Each row of a before or after table is a point. One or more steps were done to the points. Then noise was added and the rows were shuffled. The steps act on how far a point lies along the listed directions, d1 being the first. Name the steps. A step turns or swaps two directions, mirrors them in a line or flattens them onto one, adds a multiple of one to another, or multiplies one. Angles are multiples of 10 degrees, from the lower direction toward the higher: turns from -170 to 170, lines from 10 to 170 but not 90. Use the fewest steps. Two steps may share a direction if one is a turn and the other turns, adds or multiplies; they go together, in the order done. Otherwise the lowest direction goes first.

Directions:
(1): [ 3.9,  4.9, -3.5]
(2): [-6.0,  3.4, -1.9]
(3): [-0.3, -4.0, -6.0]
Before (12 x 3)
array([[ 5.3,  0.7,  1.4],
       [ 1.9, -7.5, -2.4],
       [ 0.2,  0.2,  1.8],
       [ 3.5, -3.4, -3.2],
       [-2.8, -0.8, -8.8],
       [ 3.2,  6.9, -1.1],
       [ 3.7, -3.9, -2.2],
       [-2.3,  1.8, -3.1],
       [-0.1, -2.1, -5.8],
       [ 2.1, -1.5,  2.3],
       [ 1.2,  0.3, -4.4],
       [ 0.3,  7.2, -1.4]])
After (12 x 3)
array([[-4.2, -3.7, -4.6],
       [-2.7,  1.8,  1.4],
       [-0.7,  1.8,  1.7],
       [ 1.7, -3.4,  7.5],
       [-3.7, -5.6, -4.8],
       [ 0.3, -6.4, -7.6],
       [-5.3, -3.0, -9.5],
       [ 3.2, -2.2, -1.8],
       [-3.4, -0.5,  4.5],
       [ 3.5, -8.1, -9.7],
       [ 1.1, -5.7, -2.8],
       [ 4.4, -1.6,  6.4]])
Steps: turn d1 and d2 by -140 degrees; multiply d3 by 1.6
